Every row gives one point. Each copy is the shape, with its points in the same order, turned, moved and blurred by noise. Some copies are also mirrored. Which?
In the rows, 128 means zero.

Shape (7 x 3):
[[112 174 118]
 [ 90  85  78]
 [ 70 125 105]
 [180 161 152]
 [153  96  99]
 [ 99 180 166]
 [ 70 149  69]]
Copy 1 (7 x 3):
[[109 173 123]
 [ 72  89 166]
 [ 62 123 131]
 [176 150  97]
 [135  96 148]
 [ 97 176  76]
 [ 63 152 167]]
Copy 1 is: mirrored
Copy 2 (7 x 3):
[[122 167 130]
 [ 84  96  70]
 [105 149  71]
 [170 124 176]
 [114  76 122]
 [170 183 116]
 [ 69 162  91]]
Copy 2 is: mirrored
Copy 3 (7 x 3):
[[110 127  89]
 [197 141 128]
 [163 105 111]
 [ 63 173 132]
 [153 186 128]
 [ 86  98 113]
 [161 105  66]]
Copy 3 is: only turned

Shape (9 x 6):
[[211 124 135  93 161 115]
 [161  81  99 185 198 109]
 [185 135 126 123 188 139]
 [183 123 155 104 109 127]
 [137 141 153  66 139 135]
 [109 177 129 108  86  75]
 [ 76 148 205  82 101  62]
 [126 167 180  97  88 131]
 [114  64 108 121 160 104]]
Copy 1 (9 x 6):
[[131 163 157 106 188  79]
 [140  94 212  64 114 104]
 [153 144 179 114 147  75]
 [146 146 112 114 181 114]
 [127 166 124 169 159 115]
 [ 74 135  62 133 113 106]
 [ 66 198  74 142 103 174]
 [138 169  63 145 136 133]
 [ 97 101 182 120 140 153]]
Copy 1 is: only turned
Copy 2 (9 x 6):
[[ 62 149 150  88  93 187]
 [ 99 167 106  19 170 131]
 [ 86 135 136  67 147 189]
 [ 73 141 134 131 102 151]
 [103  83 155 120 107 153]
 [155 146 185 155 112 112]
 [110  86 215 157 108  61]
 [103 109 167 180 121 126]
 [118 116 108  45 108 102]]
Copy 2 is: mirrored
Copy 3 (9 x 6):
[[133 155 145  60  90  87]
 [179 208 196 142 118  95]
 [172 165 129  92 100  88]
 [125 101 139  88 106 108]
 [ 99 127  95  90 122 130]
 [126 109 128  65 198 167]
 [ 84 114 109  81 144 226]
 [127  75 103  86 144 158]
 [ 92 175 178 149 156 120]]
Copy 3 is: mirrored
Copy 4 (9 x 6):
[[107 180 151 148 175 194]
 [ 76  89 156 217 138 177]
 [ 88 156 116 169 163 180]
 [162 165 153 138 168 160]
 [135 167 120  95 129 160]
 [131 128 165  78 152  82]
 [165  91 153  28 133 140]
 [175 147 115  87 156 119]
 [113 107 175 163  86 173]]
Copy 4 is: mirrored
